Every row gives one point. Two turns around zero, p and q, are shown by what they do to some points. Write where each new point lands after one turn and then the other. Backwards means that the second turn is done in reverse. Each puzzle has new turns, and all numbers are rounded.

Turn p:
[-20 -45  -2] => [ -9 -34 -35]
[-33 -12 -14] => [ 12  -3 -36]
[33 31 27] => [-19  24  43]
[-40   2 -25] => [ 27   9 -38]
[22 27 17] => [-10  21  31]
[37 -4 -3] => [  0 -18  33]
Turn q:
[-34  18  -1] => [ 31 -11 -19]
[ 58 -11 -37] => [-25  10  64]
[ 3  6 23] => [ -4  17 -16]
[-27 -12  14] => [ -1 -16 -28]
Where do these land?
p, then q: [ 15  21 -15] => [-9 28 -4]
q, then p backwards: [-14   9 -17] => [  8  -4 -22]
p, then q backwards: [ 27 -59  10] => [-20 -57 -26]
p, then q: [-28  29  22] => [44 10  7]

Turn p:
[-27 -17 -17  23] => [-24 -24  17 -21]
[-24   8 -28 -24] => [ 10   5  -6 -43]
[57  3  2 16] => [ 25 -23 -13  47]
[  2  27 -21 -41] => [ 33  19 -26 -27]
[38 41 28  8] => [  3  12 -43  45]
[-24 -39  28   7] => [-27  12  45   5]
[-22 -24   8  12] => [-22  -2  27  -5]
Turn q:
[  3 -23  28  -6] => [-28  19  -8 -12]
[ 34 -22   9  37] => [-19  32  36  19]
[-32 -18   7  35] => [ -6  -2  36 -36]
[ -1  20 -31 -48] => [ 37 -12 -45  11]
[ -3  44 -12 -19] => [ 16 -38 -20  20]
Where do these land?
p, then q: [ 43  49  18 -38] => [ 40 -10  29  59]
p, then q backwards: [10  1 -6 22] => [ 0 24  7 -3]
q, then p: [ -9 -47  11  22] => [ -1  47 -26  -7]
p, then q: [ -3  12 -24 -25] => [ 12  10 -25  22]
p, then q: [-41 -15   2  20] => [-11 -14 -22 -39]

Turn p:
[-10 -28   0  21 -11  36] => [-15 -43 -18 -18   2  -8]
[ 13  20  30 -23  34 -30] => [-15  38  21  41   2  17]
[-13  37   5  15  -5 -33] => [ -1  36  24 -20 -22  11]
[-14 -30 -47 -43  58 -34] => [ 60 -18  30  46  25  46]
[ -6  10 -15   2 -50  42] => [  3  -4 -42 -46  12 -24]
[  9  -2  15  17 -12  14] => [-21  -6  -7  -7  -8 -17]
[  6 -13  58  -5 -13 -19] => [-36  14 -21  28 -36   8]
[-10  21  -2 -10  26  -4] => [-1 15 20  2 20 18]
[ 25 -15 -44  25 -28  27] => [ 26 -32  -8 -25   4 -50]
Turn q:
[-17  22 -25  43  -4  18] => [-31  12  27  37   6  17]
[ 24  13  20  25   4 -35] => [ 15 -31  -3   8  40  10]
[ 45 -43  26  37 -15 -18] => [ 62  -3  26 -11  34  25]
[  7   5  -5 -63  21  25] => [-19 -13 -11 -43 -43 -29]
[-1 21 -6 -2 -4 -1] => [-12 -13  -4  12  -6   2]
[37 -1 22 -4 25 36] => [ -8 -18  25 -50  -2  17]
[-28 -16 -11  -6  25  -6] => [-12  27  -6  -4  10 -29]
[-54 -20  31  -7 -51  -7] => [ 22  48 -54  18 -12  28]
[-13  20 -52 -23  -1 -12] => [-17  -9  -1  33 -27 -42]
Where do these land?
q, then p: [-13  -8  39 -35 -31  16] => [ 36   7 -29 -20  30 -28]
q, then p: [ 34  19   7 -17  10 -16] => [ 16 -27 -13  30 -11   5]
p, then q backwards: [  1 -40 -11  38 -22  21] => [ 34  26  -3 -44  11 -11]
q, then p backwards: [-21 -46  25 -28  42   3] => [  1  54 -15   4 -45  24]
p, then q: [ -8 -21 -17   3  -6  18] => [ 19   9  13 -12  -4 -20]
q, then p: [  4   7  17 -26  25  24] => [ 21   7 -29   4  10  28]
p, then q: [ 41  27 -21   4  22  -7] => [  1 -31 -20  -7  44   8]
q, then p: [ -2  22 -55   7 -29 -28] => [-14 -22  24 -19 -56 -21]
p, then q: [-37  39  14  54 -11 -31] => [ -3  -3 -60 -12 -50  30]

Turn p:
[ 29 -47  28  18   8 -21   2  -5] => [ 20 -20 -29   7 -29  39  15 -20]
[  6  -4 -36 -21 -17  20  15   3] => [-19  37  13  -8  18  18 -11   0]
[ 10  -9  -5   1  33 -18  16  11] => [-31 -18 -20   0 -12  10   2  -5]
[  1  -6 -10 -41  -2  -8 -32 -32] => [ 19  -2   7 -53   3   6 -26   2]
[-10  19 -19 -23  -2  -6  11   8] => [-25   8  16  -9   2  -6 -13  18]
[-15  26 -14  45   1   6  -7   0] => [  4  -9 -12  34  33 -25  -4   9]
[ -1  -9  -6 -31  16  30  -1   3] => [-16  23   3 -30   0  -7   7 -21]
[ 10  -1  19 -18  -6   0   8 -27] => [ 12 -11  19 -21  -1  16  16   1]
[  9  17  21  36 -11  -7 -13  18] => [ 18 -18   4  42  -7 -14  -4  -7]
[-39  14  23  33 -20   4   1  20] => [ 18   9  -2  38  -7 -36  18  24]
Turn q:
[ -4 -20 -43  17   5  32 -17  25] => [-36  20 -34 -33  -5  -8  16 -15]
[-12  48  28  13  -6 -21 -13 -15] => [ 29 -23   1  39   7 -33 -14  -6]
[  0  -6   2 -23  -2 -26  -8  -9] => [ -1 -11   6  23  -3  26   0  -5]
[ 11   5  23   3  28 -19   7  -9] => [  4  -4  13  22 -16  -4 -11  30]
[  4 -35  -9  11 -18   2   7  -3] => [-23   6  23 -18   7   7  13 -10]
[ 13  -9 -11   8 -10  60 -25  31] => [ -1  41 -24 -43 -20 -16   1 -32]
[-17 -19   5  -8  -6   0  16  21] => [-6 23  3 -4 25 15 -3  5]
[ 24  16  -3  -8   6 -23  26  -1] => [  4 -27   7  -4  -2  12 -27  21]
[-20  21   8 -12   3  -6   8 -39] => [ 31 -25   3  19   8  -1  23  12]
Where do these land?
p, then q: [-17   7 -12  -2  -1  14   2  25] => [  0 -15 -10  22  15 -14  -9  -1]
q, then p backwards: [-15  18 -12  -8  -6   9  13 -60] => [ -4   8  49  20   6  -4   7 -41]
p, then q: [  2  24  -8  25  -7 -19 -10  11] => [-33  12   5  12  -9 -19  -1  -7]
q, then p: [ 16  12 -13  -9  -2 -15  10  15] => [ 12  17 -13 -14   0  -9 -12 -14]
q, then p backwards: [12  5 -3  4 -2  4 14  0] => [ -3   5   0 -12   2  -8  -8  -9]
q, then p: [ -8 -42  -5   1 -11  25  12  -1] => [-24  -3  30 -17  -2 -15  26  10]
p, then q: [ 10  27  -8 -15  -7   3 -17 -43] => [  8  27   4  18 -36  24  -4  18]
p, then q: [-20   8  45  -6  -4  -8   0  22] => [ -6  -9  36  -2  27   5 -26 -16]
q, then p: [ 47   7  16  14 -11 -15 -11  18] => [ 53  -4   5 -11 -10 -11 -17   4]
q, then p: [-14  10 -14  -1  53  10  -1  14] => [-29  25  -3  27   5  -6 -34  13]
q, then p backwards: [-11 -76  14  -3  -3  -7 -10  -1] => [ 16  -2  -7 -23 -22  34  59  19]
